Each row of a before or after table is a point. One or more steps were done to the points. Then noise was added and the rows were shuffled. The steps act on how far a point lies along the listed directions, d1 being the first. Write out the steps. A step turns or swaps two directions, mirrors them in a line or flattens them onto one, adds a multiple of one to another, or multiplies one. Angles are multiples of 10 degrees, from the lower direction toward the higher: turns from -170 to 170, lines from 10 to 170 but not 90. Use the fewest steps. Two steps may share a direction if one is a turn and the other turns, adds or multiplies; they go together, in the order done. Otherwise the lowest direction goes first.

Directions:
(1): -0.42	-0.10	+0.35
(2): -0.07	+0.54	+0.07
(3): +0.35	-0.01	+0.42
Before (8 x 3):
+0.14	-0.34	-0.45
-0.30	-0.01	+0.43
+0.06	+0.22	+0.27
+0.14	+0.10	-0.49
+0.15	+0.04	+0.38
+0.53	+0.04	-0.36
-0.39	-0.01	+0.90
-0.50	+0.17	+0.34
After (8 x 3):
-0.10	-0.14	+0.44
-0.42	+0.33	+0.56
+0.29	+0.16	-0.32
-0.07	-0.19	-0.49
+0.09	+0.22	+0.27
+0.28	-0.24	-0.22
-0.23	+0.08	+0.30
-0.04	+0.36	+0.15
Steps: multiply d1 by 0.7; swap d2 and d3

Directions:
(1): -0.36	+0.57	+0.20	+0.09	-0.43	-0.08	-0.26	+0.24
(2): -0.24	-0.22	-0.38	+0.47	-0.26	+0.28	+0.33	+0.29
(3): +0.11	-0.35	-0.06	-0.05	-0.56	-0.58	+0.01	-0.14
Before (12 x 8):
-0.13	+0.95	+0.93	-0.77	-0.09	-0.89	-0.95	-0.22
-0.13	-0.06	-0.27	+0.33	-0.54	-0.06	+0.08	+0.42
+0.00	+0.21	-0.01	+0.14	-0.10	-0.04	-0.12	-0.15
-0.09	+0.25	+0.33	-0.10	+0.48	+0.22	-0.17	+0.06
+0.00	+0.33	+0.39	-0.28	-0.49	-0.88	-0.29	-0.22
+0.06	+0.40	-0.03	-0.14	+0.57	+0.36	-0.02	+0.05
-0.70	+0.42	-0.19	+0.41	-0.51	-0.03	+0.08	+0.58
+0.14	+0.65	+0.40	+0.13	+0.14	+0.00	-0.26	-0.08
+0.12	-0.24	+0.25	-0.45	-0.04	-0.48	-0.16	-0.29
+0.16	+0.07	+0.25	+0.10	-0.42	-0.48	-0.04	-0.06
+0.03	-0.37	-0.23	+0.23	-0.04	-0.21	+0.27	-0.03
-0.27	+0.19	-0.13	-0.07	-0.77	-0.48	-0.17	+0.26
After (12 x 8):
-0.04	+0.48	-0.04	-0.08	+0.51	+0.43	+0.02	+0.14
-0.14	-0.16	+0.02	-0.03	-0.31	-0.18	+0.01	-0.04
+0.17	-0.06	-0.14	+0.11	+0.03	+0.02	+0.05	-0.21
+0.20	-0.55	-0.23	+0.02	-0.10	-0.41	+0.32	-0.28
+0.29	-0.70	-0.42	-0.18	-0.07	-0.32	+0.29	-0.16
+0.42	+0.02	-0.02	+0.24	+0.49	+0.29	+0.10	-0.19
-0.13	+0.04	+0.04	+0.20	-0.26	-0.40	-0.03	+0.03
+0.31	-0.78	-0.17	-0.11	+0.66	+0.03	+0.30	-0.28
-0.08	+0.10	+0.25	+0.08	+0.55	+0.29	-0.05	+0.11
+0.26	-0.60	-0.27	-0.17	+0.49	-0.18	+0.38	-0.13
+0.32	-0.34	+0.01	+0.19	-0.17	-0.28	+0.26	-0.15
+0.31	-0.42	-0.19	-0.06	-0.10	-0.32	+0.00	+0.11
Steps: multiply d1 by -1; flatten d2 and d3 onto the line at 80 degrees

Directions:
(1): +0.22	+0.02	+0.29	+0.40	+0.68	+0.05	+0.21	-0.15	+0.11	-0.56	+0.10	+0.24
(2): +0.01	-0.46	-0.49	+0.54	+0.20	+0.07	+0.29	-0.27	+0.07	+0.49	-0.03	-0.17
Before (12 x 12):
-0.27	-0.01	-0.46	-0.17	-0.48	-0.13	-0.16	+0.13	-0.05	+0.47	+0.07	-0.22
+0.02	+0.47	+0.21	-0.47	-0.12	-0.09	-0.24	+0.21	+0.07	-0.16	-0.05	+0.12
+0.16	+0.51	+0.70	-0.50	+0.16	+0.00	-0.17	+0.17	+0.01	-0.89	+0.09	+0.28
-0.14	-0.03	-0.14	+0.08	-0.16	-0.14	+0.18	-0.03	-0.10	+0.12	+0.07	-0.09
-0.02	+0.19	+0.37	-0.24	+0.10	-0.04	-0.16	+0.16	+0.09	-0.28	+0.08	+0.13
+0.12	+0.14	+0.10	+0.26	+0.35	+0.01	+0.03	-0.12	+0.03	-0.37	+0.01	+0.06
-0.16	-0.04	-0.15	+0.05	-0.22	-0.13	+0.06	+0.04	-0.15	+0.21	+0.02	-0.25
+0.10	+0.14	+0.18	+0.00	+0.09	-0.09	+0.03	+0.09	+0.07	-0.25	-0.11	+0.09
+0.02	-0.03	-0.03	+0.03	+0.13	+0.00	+0.08	+0.06	+0.02	-0.24	+0.04	-0.05
+0.00	+0.17	+0.27	+0.11	+0.57	-0.01	+0.00	+0.10	+0.04	-0.28	+0.05	+0.19
-0.24	+0.02	-0.05	-0.51	-0.65	-0.05	-0.19	+0.13	-0.09	+0.49	+0.17	-0.18
-0.03	+0.03	+0.13	-0.13	-0.02	-0.08	-0.13	+0.10	-0.09	+0.15	-0.04	-0.11
After (12 x 12):
-0.20	-0.02	-0.18	-0.05	-0.35	-0.16	+0.11	+0.02	-0.13	+0.23	+0.05	-0.15
-0.54	-0.02	-0.77	-0.67	-1.29	-0.20	-0.42	+0.32	-0.18	+1.11	-0.03	-0.51
+0.08	-0.03	+0.04	+0.16	+0.33	+0.01	+0.15	+0.02	+0.03	-0.40	+0.07	+0.02
-0.03	+0.36	+0.06	-0.44	-0.21	-0.08	-0.21	+0.18	+0.07	+0.05	-0.08	+0.04
+0.19	+0.16	+0.49	+0.49	+1.18	+0.03	+0.20	-0.05	+0.15	-0.74	+0.13	+0.40
+0.29	+0.15	+0.32	+0.59	+0.89	+0.04	+0.19	-0.25	+0.12	-0.82	+0.09	+0.26
+0.34	+0.38	+0.76	+0.00	+0.78	+0.06	+0.11	-0.05	+0.13	-1.18	+0.17	+0.43
+0.03	+0.11	+0.37	-0.05	+0.32	-0.02	-0.06	+0.08	+0.13	-0.35	+0.10	+0.16
-0.55	-0.05	-0.47	-1.01	-1.55	-0.11	-0.45	+0.31	-0.24	+1.28	+0.03	-0.52
-0.08	+0.01	+0.04	-0.22	-0.18	-0.10	-0.17	+0.13	-0.12	+0.30	-0.07	-0.17
+0.19	+0.11	+0.24	+0.18	+0.34	-0.07	+0.13	+0.01	+0.12	-0.41	-0.08	+0.16
-0.28	-0.03	-0.26	-0.17	-0.56	-0.15	-0.07	+0.11	-0.20	+0.46	-0.03	-0.37
Steps: multiply d1 by 2.5; multiply d2 by 0.7

Directions:
(1): -0.04	+0.18	+0.32	+0.09	+0.52	+0.04	-0.30	-0.24	+0.29	+0.32	+0.34	-0.43	+0.07	-0.38	+0.38	+0.21	-0.26	-0.08	+0.37	+0.64
(2): -0.16	+0.08	-0.19	+0.10	-0.04	+0.53	+0.07	+0.10	+0.13	+0.07	-0.25	+0.46	-0.57	+0.04	+0.08	+0.30	-0.44	+0.16	+0.82	-0.22
(3): -0.15	+0.32	-0.37	+0.57	-0.50	+0.39	-0.69	-0.27	+0.21	-0.08	-0.08	+0.02	+0.03	-0.45	+0.18	-0.20	+0.18	+0.16	-0.32	-0.07
(4): +0.34	-0.41	+0.53	+0.09	-0.40	+0.44	+0.00	-0.07	+0.22	+0.28	+0.01	-0.42	+0.36	-0.20	-0.48	+0.33	+0.12	-0.06	+0.24	-0.47
(5): +0.59	-0.04	+0.13	-0.33	+0.03	-0.30	-0.58	-0.12	-0.22	+0.66	-0.09	+0.22	-0.38	+0.04	+0.07	+0.10	-0.12	+0.56	-0.26	-0.17
(6): +0.14	+0.25	+0.12	+0.08	-0.35	-0.16	+0.47	+0.30	+0.07	+0.33	+0.15	-0.16	-0.50	-0.21	+0.71	+0.16	+0.59	-0.28	-0.02	-0.22
Before (13 x 20):
+0.10	+0.29	-0.15	+0.44	-0.57	+0.23	-0.85	-0.41	+0.42	+0.21	-0.13	-0.41	+0.18	-0.73	+0.17	-0.18	+0.41	+0.21	-0.79	+0.06
+0.12	-0.24	+0.15	-0.39	+0.29	-0.21	-0.13	-0.04	+0.14	+0.38	-0.11	-0.25	+0.19	+0.10	-0.12	+0.09	-0.14	-0.01	+0.06	+0.21
-0.33	+0.17	-0.22	-0.26	+0.10	+0.51	+0.05	+0.05	+0.07	+0.23	-0.68	+0.76	-0.88	+0.19	+0.10	+0.30	-0.58	+0.44	+1.04	-0.18
-0.15	+0.28	-0.29	-0.48	+0.43	-0.62	-0.07	+0.08	-0.42	-0.26	-0.10	+0.54	-0.28	+0.29	+0.43	-0.27	-0.31	-0.14	-0.41	+0.51
+0.05	+0.04	+0.17	-0.03	-0.08	-0.10	+0.02	+0.10	+0.01	+0.30	+0.23	-0.59	+0.19	-0.29	+0.05	-0.10	+0.56	-0.26	-0.17	+0.17
-0.11	+0.18	-0.19	+0.76	-0.50	+0.57	-0.72	-0.24	+0.35	+0.03	-0.01	-0.05	-0.12	-0.42	+0.15	+0.02	+0.19	+0.05	-0.22	-0.03
+0.15	-0.50	-0.47	-0.20	-0.39	+0.06	+0.35	+0.45	-0.36	-0.52	-0.26	+0.93	+0.07	+0.81	-0.79	-0.14	-0.35	+0.52	-0.20	-0.52
-0.03	+0.09	-0.33	+0.00	+0.17	-0.33	+0.12	+0.30	-0.37	+0.19	+0.02	+0.18	-0.35	+0.12	+0.15	-0.05	+0.10	-0.06	+0.10	-0.04
+0.35	+0.36	-0.30	-0.23	-0.12	+0.07	-0.37	+0.23	-0.18	+0.45	-0.11	+0.42	-0.59	-0.20	+0.23	+0.26	-0.20	+0.51	+0.25	-0.27
-0.11	-0.26	-0.03	-0.10	+0.24	+0.25	-0.17	+0.02	-0.22	-0.44	-0.39	+0.32	+0.38	+0.58	-0.76	-0.13	-0.63	+0.35	+0.26	-0.26
+0.33	-0.19	+0.50	-0.24	+0.04	-0.15	-0.01	+0.03	-0.18	+0.30	+0.17	-0.42	-0.01	-0.04	+0.27	+0.27	+0.11	-0.02	+0.03	+0.33
-0.02	+0.28	+0.04	+0.32	+0.05	-0.14	-0.03	-0.13	+0.06	+0.01	+0.27	-0.28	+0.13	-0.43	+0.18	-0.04	+0.26	-0.19	-0.54	+0.10
+0.11	+0.04	+0.25	+0.06	+0.16	-0.34	+0.08	+0.11	+0.07	+0.02	+0.18	-0.14	+0.40	-0.06	-0.06	-0.11	+0.16	-0.06	-0.35	+0.12
After (13 x 20):
+0.04	+0.03	-0.34	-0.03	-0.45	+0.06	-0.22	+0.14	-0.40	-0.16	-0.28	+0.35	-0.43	+0.11	+0.26	-0.08	+0.07	+0.27	-0.26	-0.05
+0.19	-0.02	+0.27	+0.08	-0.56	+0.82	-0.39	-0.15	+0.29	+0.33	-0.30	+0.22	-0.32	-0.33	-0.02	+0.55	-0.44	-0.03	+0.70	-0.47
-0.16	+0.10	-0.16	-0.04	+0.21	-0.09	+0.50	+0.18	-0.22	-0.19	-0.05	+0.43	-0.25	+0.13	-0.15	+0.10	-0.24	-0.08	+0.12	-0.24
+0.05	-0.19	-0.14	+0.28	-0.11	+0.24	-0.31	+0.03	-0.13	+0.18	-0.09	+0.00	+0.10	-0.06	-0.44	+0.09	-0.07	+0.13	+0.26	-0.30
+0.16	-0.41	+0.40	-0.46	+0.47	-0.47	+0.70	+0.36	-0.24	-0.05	+0.16	-0.03	-0.10	+0.59	-0.22	+0.14	-0.03	-0.28	-0.02	+0.13
+0.16	-0.04	+0.33	+0.39	+0.48	+0.30	-0.82	-0.38	+0.50	+0.25	+0.63	-0.40	+0.59	-0.47	+0.07	+0.22	-0.62	+0.33	+0.21	+0.94
+0.60	-0.18	+0.19	-0.46	-0.15	-0.04	-0.34	+0.14	-0.22	+0.46	-0.05	-0.02	+0.12	-0.09	-0.43	+0.28	-0.16	+0.41	+0.00	-0.37
+0.39	-0.37	+0.82	-0.13	-0.44	+0.08	-0.32	-0.37	+0.21	+0.55	-0.08	-0.81	+0.73	-0.41	-0.44	+0.09	+0.58	+0.07	-0.44	-0.23
-0.02	+0.37	+0.51	+0.33	+0.32	-0.07	-0.39	-0.11	+0.28	+0.34	+0.34	-0.79	+0.22	-0.41	+0.63	+0.06	+0.12	-0.11	+0.12	+0.45
-0.08	+0.19	-0.32	-0.03	-0.21	+0.00	-0.21	+0.08	+0.19	+0.29	-0.30	+0.09	-0.34	-0.14	+0.39	-0.01	+0.13	+0.08	-0.11	-0.05
+0.10	-0.14	+0.00	-0.83	+0.62	-0.54	+0.88	+0.38	-0.22	+0.15	-0.26	+0.40	-0.59	+0.58	-0.01	+0.21	-0.30	+0.06	+0.26	+0.11
-0.21	+0.28	-0.18	+0.24	+0.06	-0.01	+0.07	+0.21	+0.08	-0.05	-0.15	+0.38	-0.21	+0.03	+0.19	-0.04	-0.13	+0.15	+0.13	+0.00
-0.32	+0.14	-0.53	-0.15	+0.04	-0.04	+0.11	+0.33	-0.29	-0.18	-0.23	+0.36	-0.28	+0.25	-0.11	-0.34	+0.08	+0.05	+0.02	+0.02
Steps: turn d1 and d6 by 130 degrees; turn d2 and d4 by 140 degrees; add 0.5 times d5 to d2; multiply d3 by -1
